Rows are points. The ring and each string are closed loops that go straight from each point to the next, and from the last back to the first. Before rounding, they use only three directions, however many columns there are. How many times does the string pass through the ring? Passing back the other way cancels.

Ring:
[[  8.3  -2.9 -28.1  -6.3]
 [  9.6  28.5 -10.3  -0.1]
 [ -4.8  38.1   9.7   8.2]
 [-18.2  22.8  16.0  10.0]
 [-22.2  -5.5   9.6   3.4]
 [-14.5 -24.9  -7.7  -4.7]
 [  0.0 -20.1 -26.4  -7.7]]
String (10 x 4):
[[-28.7 -16.9  10.7   3.3]
 [-11.8 -24.3  23.7 -16.2]
 [ -7.7 -29.7  13.1 -18.1]
 [ -9.5 -46.7  -9.8 -16.6]
 [-12.2 -40.7 -35.0  -4.4]
 [-14.3 -25.0 -35.5   3.7]
 [-13.1  -9.2 -20.3   4.5]
 [ -7.3  -0.2  -4.4  -1.0]
 [-23.3  -1.2 -20.9  15.5]
 [-31.4 -13.2   1.3   9.7]]
Times through: 0
String:
[[-13.1  -5.8 -33.4  10.0]
 [ -1.9  -0.5  -3.6  -5.4]
 [ 10.9 -16.1 -12.5 -18.4]
 [ 21.8 -13.6 -25.8 -21.3]
 [ 15.1   6.7 -40.3  -3.7]
 [  4.2  22.2 -43.7  11.7]
 [  2.7  29.0 -33.0  12.2]
 [  5.6  43.0 -25.4  13.4]
 [ -6.3  25.2 -17.0  12.4]
 [ -1.3  11.3   3.5  -3.3]
 [  1.9  27.3  21.3  -4.6]
 [ -1.1  13.4  15.7  -6.3]
 [-16.9  20.0 -14.7  17.4]
 [-26.9  25.6 -11.2  25.9]
 [-32.5  18.7   0.2  23.7]
 [-21.5   9.8 -15.3  16.8]
 [-35.0  -4.3  -8.8  19.1]
 [-30.4 -28.8   6.3   1.1]
 [-13.5 -40.3  17.4 -19.4]
 [-18.4 -36.6 -16.6  -3.8]
 [-20.4 -20.9 -42.4  12.0]]
Times through: 1

Ring (6 x 6):
[[ 27.5  10.7 -26.7   4.5 -21.2  14.2]
 [ 11.3  28.9 -22.8  -5.1 -17.7  11.4]
 [ -4.5  28.8 -13.4 -17.2   1.9  -1.7]
 [ -2.4   0.9 -11.9 -13.8  25.2 -18.3]
 [ 14.9 -19.7   0.7 -20.9  20.2 -10.1]
 [ 30.2 -18.6   0.3 -18.4  -0.8   6.3]]
String (21 x 6):
[[-14.1   2.7 -28.5   1.5  41.0 -35.0]
 [ -6.4  -5.6  -9.1 -16.2  36.2 -25.9]
 [  6.9  -0.6   5.7 -30.5  12.0  -3.4]
 [ 11.7  -5.9  -9.7 -12.8  12.9  -7.6]
 [ 13.5  -4.9   2.8 -25.8   7.8  -0.6]
 [ 18.3 -12.0 -14.2  -6.2  10.6  -6.6]
 [ 31.5 -33.7  -6.8  -8.3  12.8  -5.4]
 [ 36.8 -27.8  18.0 -34.4  -3.1  13.0]
 [ 21.5  -1.5  10.1 -32.8  -6.9  12.7]
 [ 29.7  -4.1   5.5 -26.3 -14.5  17.7]
 [ 25.9   3.3   2.4 -24.8 -16.0  17.7]
 [ 23.1   7.7  -5.0 -18.4 -15.6  15.3]
 [ 30.7  17.0 -26.9   4.1 -31.2  21.7]
 [ 26.1  26.5 -46.9  22.8 -31.5  16.5]
 [ 14.2  38.1 -16.2 -13.0 -31.0  23.1]
 [ 11.3  13.9  -6.7 -19.4  -5.8   6.8]
 [  1.7  34.9  -2.9 -28.2 -13.6  12.7]
 [-12.7  51.0  -4.3 -31.7  -9.7   8.5]
 [ -7.8  32.5   1.8 -34.1   0.5   2.9]
 [  9.7   8.2  -6.8 -18.5   1.7   1.2]
 [  1.0   8.7 -22.1  -4.0  14.8 -13.0]]
Times through: 2
String (24 x 6):
[[ 30.8   1.7   1.9 -23.4 -20.9  21.5]
 [ 42.1   2.2 -36.8  18.6 -30.9  19.8]
 [ 38.2  11.5 -51.9  32.3 -32.5  16.8]
 [ 25.2  22.7 -23.7  -1.0 -29.8  21.1]
 [ 16.6  27.8  -8.4 -19.1 -25.5  21.2]
 [ 12.0  44.1 -34.9   5.2 -31.4  18.3]
 [  6.6  35.2 -38.2   9.3 -15.4   5.4]
 [  5.8  23.2 -27.6   0.1  -4.5   0.1]
 [  8.5  13.4  -6.9 -19.4  -1.6   3.4]
 [ -3.2  28.2   7.2 -38.4  -2.2   6.6]
 [  3.6  15.7   2.7 -30.6   1.3   3.4]
 [  4.7   9.1 -16.4  -9.4   8.7  -6.8]
 [  4.1   5.8 -18.4  -6.9  12.9 -10.4]
 [  4.2   5.3  -2.3 -23.6  11.1  -5.0]
 [ -1.1  -2.1   4.0 -29.7  24.1 -13.2]
 [  0.2 -20.4  -8.9 -13.0  41.4 -29.2]
 [  7.0 -21.8  10.1 -31.6  31.3 -16.4]
 [ 12.5  -5.1  12.2 -35.7   8.0   1.6]
 [ 15.4  -5.8   6.0 -28.7   5.7   1.9]
 [ 24.9 -23.9  19.7 -38.6   8.5   4.1]
 [ 36.1 -33.9  16.5 -31.9   3.8   7.6]
 [ 32.4 -21.6 -20.4   4.1   2.0  -0.9]
 [ 24.6  -6.6 -13.2  -7.1  -2.9   4.0]
 [ 19.8   1.7  -2.6 -20.3  -5.9   8.6]]
Times through: 2
